Each wall is flat, endless, passes through zero and stands at right angles to its row. A trip goes straight from one point to another. Which walls does it cross, in order?

Walls:
(1): -80	-2
(2): 44	1
(3): 45	0
(4): 15	-19
Trips:
6	-52 to 46	9 -> none
26	50 to 10	-38 -> 4

Walls:
(1): 18	61	-57	-34	16	-21	-15	46
(2): -28	-16	-46	-17	-50	27	4	69
(3): -97	35	-6	-8	10	45	-20	-46
(4): 15	-22	39	-23	-52	52	-1	-39
(5): -64	-47	16	-9	-29	-58	-6	39
Trips:
-41	-25	5	45	-71	-33	71	-57 to -29	-14	45	-48	-52	-57	-19	-23 -> none
-34	34	-25	-12	-15	-18	47	-9 to 35	56	26	-42	68	4	-5	13 -> 5, 2, 3
-25	-14	60	-6	-50	-1	-17	-113 to -31	53	13	-70	12	-8	-56	28 -> 1, 2, 4
-21	-2	41	-63	-47	-84	-12	-29 to -1	-48	6	56	-25	20	-70	-58 -> 3, 5
40	-20	-45	31	61	-36	-54	-11 to -56	-12	-4	-15	-19	-9	7	10 -> 5, 3, 2, 1
52	3	-61	-44	6	-10	16	11 to -21	-4	6	38	46	4	4	-23 -> 2, 3, 1

Walls:
(1): 80	7	-32	54	-75	72	18	102	53	-81	39	-38	8	-10	1	44	-7	-61
(2): 40	-15	16	17	21	-63	-40	-19	24	6	55	35	40	42	-1	-49	0	28
(3): 21	-15	-39	-10	-19	5	-77	-37	8	17	3	24	39	-20	3	79	-54	-13
(4): -9	-5	11	-44	5	38	-13	28	26	18	-17	-37	12	37	-25	-41	-39	-54
Trips:
33	13	-27	-28	5	-62	13	80	18	-67	8	-73	-21	-37	-62	53	-32	-102 to 33	-20	-7	-8	26	-19	-37	29	-15	-53	18	-81	17	-44	10	40	-4	-13 -> 4
-54	-56	10	39	-62	4	-4	1	-7	-26	-15	96	-39	22	-8	30	29	52 to 30	-8	11	17	-62	-76	-23	71	14	-23	11	-1	-53	-32	-47	-13	49	15 -> 3, 2, 1
-17	-35	-55	56	-2	-7	-39	29	-50	2	-33	-7	-44	-59	20	-21	8	62 to -12	33	-7	-34	-31	11	10	10	13	19	-55	-37	-38	46	-20	98	2	-30 -> 3, 1, 4
-38	9	42	-6	72	-13	48	-47	14	-19	96	-1	-23	34	-1	72	8	5 to 13	25	-5	-53	-29	6	-57	13	-36	86	5	-26	0	-6	9	-49	71	60 -> 4
-76	-32	33	33	-45	-78	74	-14	34	31	26	-58	-17	-11	-50	-37	24	31 to 81	-60	84	-49	-21	-76	31	-37	47	-58	2	34	-1	-15	-3	36	-13	52 -> 3

Walls:
(1): 6	12	-7	9	8	-40	11	-50	-10	-20	5	61	43	31	37	-49	0	-3	15	-47	-11	-11	-55	16	-40	-27	-33	-7	3	-33	-23	8	0	-28	-26	8	66	28	21	-29	0	41	27	-35	-45	-8	-11	-32
(2): -34	-29	-12	48	-51	15	24	-15	28	-18	-2	-44	-38	41	-56	10	33	17	-57	24	-19	46	-64	4	41	-8	-18	16	53	12	-88	-11	-20	-13	29	-39	-29	-8	-12	-62	-25	11	-1	-11	-15	-24	-17	13
(3): -2	31	-23	4	-54	19	-18	2	-12	24	-24	7	28	-11	24	-22	-41	-38	-53	-37	-6	-59	-64	12	-14	-7	34	3	23	43	-46	-102	-43	-58	-73	-37	-44	15	14	-19	-49	-67	-44	-10	-8	-63	1	-16
(4): -31	-9	-27	54	25	43	67	46	63	-31	-9	67	-40	-59	7	-5	16	-30	-13	2	-57	-40	24	-21	-8	29	-68	-24	18	-2	-6	4	-43	19	10	2	-11	-7	-21	81	-38	-9	-3	-50	-26	99	-29	-36
Trips:
0	10	1	25	-7	32	53	-47	-13	-25	-26	-12	-20	-12	8	40	19	-17	-3	-52	-61	37	44	-7	22	52	25	16	87	29	24	-17	-14	93	29	-35	4	32	-15	56	-14	-10	-22	33	-15	-22	6	61 to -15	-48	2	-11	49	15	-32	-28	4	-36	-5	79	3	10	-45	-1	-17	-40	-52	-19	-28	-41	-55	13	57	28	43	-23	-1	-9	45	17	44	15	-52	-16	-54	-5	-27	-17	-12	-85	-13	8	37	37	-40	-57 -> 3, 2
31	11	-80	16	-42	-41	0	38	-85	-11	-30	23	-17	-22	5	44	61	35	12	34	-15	-4	-6	-18	-14	3	38	-50	-40	26	-5	-12	3	-14	10	-88	-21	-1	38	-12	46	-45	-16	-4	58	27	55	-1 to 17	-39	-28	-19	-15	43	2	-29	-16	-6	-33	-38	-17	-55	-3	-12	19	-48	6	-35	-19	-15	-30	17	70	-18	3	-23	42	-38	1	55	-55	-42	24	-1	-77	55	7	20	17	-21	8	37	-12	-80	56	-20 -> 2
-69	-16	89	18	-33	-37	-51	-14	20	-48	22	-12	33	-3	15	21	11	5	37	20	-2	-60	28	-91	38	-73	25	-37	-15	-11	50	32	5	21	-35	-44	-40	8	13	39	36	-70	20	12	-68	-64	-18	9 to -52	56	-13	0	-6	-56	39	21	2	-22	23	-47	73	78	-21	23	30	7	-10	53	-17	-24	-7	-4	-29	-41	-30	17	23	14	-1	-31	7	-7	22	20	-23	-9	39	47	10	-56	-13	25	-27	-1	25	-19 -> 2
3	21	28	5	1	-49	-32	10	16	13	-14	31	-13	9	63	28	-26	4	-94	16	4	42	-2	-2	44	30	6	-20	38	2	-28	20	37	-21	22	-4	-15	28	15	-21	-47	-21	-20	25	-12	-50	7	24 to -90	-6	-32	40	-6	-13	-3	-40	-25	-2	0	18	-16	29	20	-18	13	-56	63	4	7	1	22	-1	-55	-68	28	19	-25	-36	-38	-38	23	-60	4	-45	-35	3	-10	26	-39	-54	35	10	-40	-54	-4	9 -> 1
-56	-23	-38	-19	-4	18	70	34	18	-63	-58	-13	39	-4	0	15	18	-37	34	3	-20	17	79	-8	-37	-63	0	-27	28	40	11	-13	37	-38	-32	-10	-2	-22	-43	30	-33	-13	12	23	40	-67	-1	-32 to -35	30	24	-8	49	28	-1	-56	6	16	31	-3	102	4	-2	-11	-6	-13	77	9	15	-44	-42	-12	0	4	-22	-38	-17	-18	-18	-23	-45	-37	17	-11	-41	43	17	-64	-49	-17	34	-25	15	19	32	-14 -> 1, 4
17	29	28	26	6	-20	25	23	-47	-16	30	28	27	30	55	-16	-2	8	-16	12	-43	-70	31	-16	-7	41	25	-23	1	-21	79	-7	8	5	0	-1	-55	-18	-61	-24	-10	-71	6	30	6	70	-26	-19 to -7	-15	14	20	-8	28	-17	-6	3	-50	2	-49	-3	-49	2	-12	-49	-13	47	-16	51	-17	32	-42	18	41	5	35	13	-20	-24	2	56	67	-15	36	28	15	-27	-2	40	1	-15	-31	-19	-48	42	-96 -> 3, 4
67	14	15	-33	-2	-79	32	55	37	-48	-13	24	-54	21	44	-12	-23	-35	21	-41	-1	19	4	-15	-15	-9	-9	-26	87	-3	-32	6	-26	22	29	12	37	1	-5	34	30	74	-5	-32	43	-5	67	-18 to 56	9	-5	36	14	-28	20	19	-43	3	-23	-31	28	4	20	-3	-63	8	33	-11	-9	35	22	-2	25	-40	13	-38	5	-72	24	-43	-89	14	-31	30	-29	-42	45	-8	14	-61	6	-58	18	-39	-2	11 -> 3, 4
-37	58	-44	-56	-39	-27	-14	-4	-21	-32	33	-20	-13	-60	-9	9	-22	-29	-48	-21	45	67	34	-25	45	8	11	38	121	23	4	9	32	-26	15	-33	-12	-4	-30	-24	-19	1	-9	-34	-29	-62	15	-5 to 25	26	20	-49	23	-36	14	-58	-30	-7	-29	14	-8	-44	19	-4	74	2	13	36	-10	-10	-4	-89	-8	40	-8	6	0	-116	23	-20	-17	25	-7	24	-35	-9	38	-36	7	7	34	15	37	8	-13	46 -> 3, 2, 1

Walls:
(1): 48	4	66	-22	-44	38	-28	-43	-25	-60	2	-11	5	26	-14	-44	58	-1	-63	-16	0	-25	86	17	-32	41	-67	38	13	77	49	15	-16	-23	83	23	6	29	-29	-35	-19	-63	-7	-13	40	7	-39	15
(2): -87	-21	-18	52	18	-52	-38	18	-14	-66	-5	-7	-31	-15	26	-46	-15	-39	46	24	17	-37	-5	34	3	2	-18	23	39	-95	17	39	57	-21	-12	19	-60	-1	-3	56	-44	30	11	-4	-109	-49	-24	10
(3): -10	12	-14	6	-33	-24	-25	9	40	48	-21	41	-31	-20	2	-77	-5	-34	-1	-40	-4	-46	0	-48	-21	-41	-44	-25	-2	-5	23	-20	45	-18	-52	6	24	31	-52	3	23	-65	-21	67	-31	-23	-2	10
(4): 10	13	-34	-12	-29	-40	-32	-6	48	-33	-50	14	-14	2	-26	29	-76	-5	32	27	-21	23	-9	-30	-45	7	-28	-5	9	-71	-41	42	32	39	-2	-7	-15	41	-11	-47	-51	-5	16	-18	-109	17	23	11
(5): 29	-16	56	32	-7	2	1	33	-39	-32	-10	-33	-3	45	19	-32	20	-49	8	-78	-11	32	15	-75	8	32	-38	-14	6	33	-36	-4	-1	2	35	13	42	-3	35	-1	36	47	49	19	11	22	86	-38
(6): -25	-4	-32	32	18	49	-77	-1	35	-70	-47	-64	22	-22	-16	-1	32	-2	23	38	-34	-29	-32	0	-20	-32	20	-21	-65	-26	16	-17	30	43	-39	-10	-32	17	22	58	3	12	-87	-64	23	15	61	-67
(7): -31	21	10	19	-121	103	24	24	-20	-46	-40	75	-45	-84	-35	31	73	-74	-42	37	-35	-52	9	-3	-28	-66	12	-3	-33	-42	62	-51	26	17	-27	-58	40	-30	19	64	11	66	-29	-35	-10	-56	53	-27
Trips:
-33	23	6	23	-32	20	-37	-17	4	-80	56	15	-17	7	102	1	-41	-21	-21	31	-46	-37	-40	-43	-29	31	-30	32	-9	-52	-28	-5	12	86	16	10	-45	-48	-9	-48	9	22	0	19	2	46	-53	-7 to -32	17	66	23	6	-89	3	2	-24	-8	52	-42	19	21	26	-30	18	41	39	12	-34	-110	-53	-39	33	12	-43	13	23	-12	-8	-11	-4	-12	19	62	32	-47	-40	-45	-45	-23	38	-14	12	-12	-25	68 -> 7, 6, 3, 4
6	-12	11	9	62	-6	-86	-35	-6	32	16	54	-60	-29	-93	-1	24	-37	8	-13	74	20	34	4	-53	53	-24	32	19	33	-9	-3	-2	60	-71	-3	18	8	32	68	-44	44	-36	4	-34	-29	85	34 to -62	14	53	4	47	-36	12	-47	24	-61	32	5	-48	56	-104	22	16	-4	21	-1	-73	15	37	-10	-18	35	-1	5	8	-29	-45	-55	13	51	19	-32	-21	4	-71	-29	-36	-38	70	-52	40	17	-33	13 -> 1, 3, 7, 6, 5
11	-44	-44	-12	56	5	35	-27	34	53	-51	57	13	15	-22	66	-10	-45	-11	2	54	41	66	37	16	48	-30	-22	22	25	-25	44	-4	-93	67	43	-28	-12	30	-9	-33	-33	-29	-6	-9	39	-18	15 to 30	-24	-9	62	6	-58	74	30	-11	-7	-13	20	-3	27	-37	44	30	-57	36	-17	49	-53	-62	79	-2	-40	-12	-31	72	-10	-1	39	-44	-85	-16	12	-50	-22	31	29	18	22	-21	2	-23	-14	-6	-24 -> 2, 4, 1, 7
-2	-53	1	0	12	-14	1	13	-1	49	-7	31	14	8	16	20	-18	-26	63	-88	15	-22	-24	-96	-40	-16	-2	-14	67	51	-27	60	8	21	-2	9	7	-27	-64	-9	18	26	49	11	-58	-80	-16	32 to 41	-7	-2	25	-36	-27	-53	-28	-22	-3	-21	-117	4	62	-28	-3	-96	20	54	14	-17	67	-43	-54	2	-16	-32	-60	42	11	27	30	-67	12	22	-63	-10	-11	-63	25	22	76	-85	-76	16	-9	-63	21 -> 3, 6, 2
-52	-24	42	-29	0	-41	12	8	-40	-8	-26	-13	69	-10	14	30	-7	12	57	22	31	-22	-75	-42	-34	-31	-27	-13	12	27	-8	-12	-31	4	78	61	31	9	-63	-24	-13	8	44	-22	10	33	29	-34 to -40	15	11	-36	28	-37	8	73	0	-1	45	33	-80	0	-1	-4	-22	52	-35	113	-13	-40	-4	21	-39	0	9	-52	2	27	-33	-37	35	3	-3	-30	72	4	-10	-35	-13	-34	-30	-18	76	-39	-72	-5 -> 5, 4, 3, 7
9	-74	7	41	27	-40	-49	-51	-27	32	-16	21	25	4	63	22	45	17	30	22	-30	-42	51	59	-6	-77	-10	87	40	10	-24	54	-29	6	11	-18	-46	12	29	-14	-49	41	-26	-69	25	83	4	-48 to 23	13	21	36	3	-86	2	32	42	-10	6	31	-92	11	-4	39	34	37	-52	-64	41	-19	2	-38	-13	35	7	-30	49	42	61	36	-88	-74	-7	-1	-5	5	-39	15	-8	18	-22	-14	-47	-41	-25	-62 -> 6, 5, 3
-30	-3	-41	5	-65	-10	37	-62	18	54	-60	43	-53	-17	23	-64	27	14	33	-35	-9	11	-63	-35	24	-17	-1	13	23	-17	39	30	-3	-59	-3	-4	-37	8	-22	-8	23	29	55	46	-7	2	-11	15 to -55	-25	1	-50	32	-2	7	-4	1	6	7	19	-16	48	-17	36	-6	38	-61	61	-12	-4	19	13	-5	31	-10	-45	-21	-10	72	-2	-14	-5	42	-5	-10	6	14	53	-17	34	-24	10	-9	43	-24	0 -> 4, 3, 1, 6

Walls:
(1): -22	-7	5	1	8	-41	75	-21	43	-71	39	59	-20	15	53	-3	-8	55	39	57	-34	36	-5	-3	-18	35	-6	0	36	52	4	2	-50	12	-6	9	-85	66	18	18	-81	9	17	22	37	27	-11	32
(2): 51	-20	16	13	20	19	-6	15	-88	61	-60	-37	-10	22	29	-83	6	-27	-52	69	-40	-6	19	-8	23	-1	0	-10	41	0	-2	0	-21	-28	44	-9	41	2	67	6	29	30	40	7	45	50	-6	6
(3): 11	3	-26	-9	-57	-53	-26	26	35	7	36	1	28	-40	1	-42	-26	-1	-52	5	50	58	-17	2	-1	-91	7	-27	8	23	-16	25	-8	7	-33	38	48	-34	88	46	48	34	0	14	-33	25	35	11
(4): -1	3	9	54	-18	-9	-23	14	34	-12	-13	38	-20	-41	-15	-54	-77	-78	0	-4	-11	38	-13	-17	44	15	-50	5	-11	47	-29	37	-2	-35	60	14	-31	37	1	-54	14	-45	27	-16	8	75	-10	-17
(5): -5	10	-16	-84	28	0	21	-82	-21	-8	-14	-54	-19	36	-45	-27	-35	-34	-31	-16	-61	-4	44	72	2	84	19	-27	-10	21	-31	9	-24	1	80	-65	21	-50	-32	13	-29	20	-55	-55	26	-36	-28	68
(6): -32	-35	-20	22	-30	36	-11	31	2	-15	30	24	-37	-5	31	17	86	-24	13	-2	-19	28	-44	16	22	27	-22	-35	44	22	-27	21	14	24	16	-21	-39	-49	-11	43	20	-15	48	-23	32	30	4	10
(7): 63	-5	28	-24	37	-26	-8	-41	-57	2	4	11	-12	31	34	47	-28	80	10	-37	13	58	23	19	-22	20	-5	-60	46	-5	-23	22	10	-4	-65	47	-11	27	12	-51	-12	20	-13	23	24	-44	-34	-60
(8): -24	-61	48	42	54	-69	17	5	40	21	-62	97	-8	-35	17	41	35	5	-24	-7	37	10	6	-2	23	-9	58	-42	-25	26	16	65	10	24	74	-26	-25	80	7	-24	0	2	23	17	-7	27	-3	18
Trips:
13	-2	-6	-11	-26	-9	67	-33	35	16	25	-11	37	46	-14	17	-20	-14	-45	33	-29	-35	24	-26	31	-11	-10	-34	16	-43	37	-25	-38	-24	-12	-31	23	-16	-32	-44	32	-63	51	-18	11	-12	13	34 to 48	26	-60	0	-34	7	20	-3	-4	-36	1	34	67	30	-19	11	3	-13	-7	17	82	-38	-14	6	-88	-12	64	26	-69	-21	4	3	0	9	74	-68	35	22	-39	-14	-77	-24	34	-9	-33	31	11	-31 -> 2, 8
-12	-16	19	10	48	28	11	18	-52	10	8	6	17	-67	-8	-9	-6	24	46	62	-12	8	34	8	48	-16	-10	-49	58	-18	6	-70	-69	14	55	38	27	19	-34	60	3	3	8	17	-20	-21	-58	-39 to 40	-3	49	5	63	55	66	24	9	-53	-8	54	6	6	5	-4	-2	-38	-33	-13	44	-31	-51	-13	-25	-12	9	-96	-7	-74	-33	41	-16	0	60	-22	-6	-40	-41	-4	55	-34	44	43	18	-12	4	60 -> 8, 5, 7, 1, 4
-20	-26	15	-35	-22	-14	8	25	5	-18	41	-17	10	-23	-17	-8	-21	-36	31	-71	8	46	22	-32	-18	-26	0	5	30	-19	21	48	47	47	44	-96	9	40	43	43	40	-6	10	-45	-35	63	53	-29 to 21	-20	-26	-50	0	-30	42	-12	-22	-43	-33	75	-2	33	-20	-13	-33	-35	-16	12	-18	-4	3	22	-24	19	18	-86	-24	-43	24	2	19	-14	63	70	-64	34	24	8	-37	57	23	0	90	0	-54	-57 -> 5, 1, 2, 7, 3, 6
-26	4	25	-36	11	-37	52	32	30	7	28	-52	4	-10	43	18	-7	29	47	-21	-4	-16	21	20	15	-5	-11	-24	40	-10	-76	11	-34	-38	-67	25	16	8	24	20	-50	80	-26	36	-23	8	19	-8 to 47	6	-31	53	24	-19	-78	-43	-17	-2	-34	-11	-38	-1	-2	39	-90	-37	0	1	-41	39	12	-50	-3	-60	55	-17	-4	-34	4	36	-8	-13	-29	67	20	-14	9	-36	-1	0	-52	-41	-2	55	1	25 -> 2, 4, 1
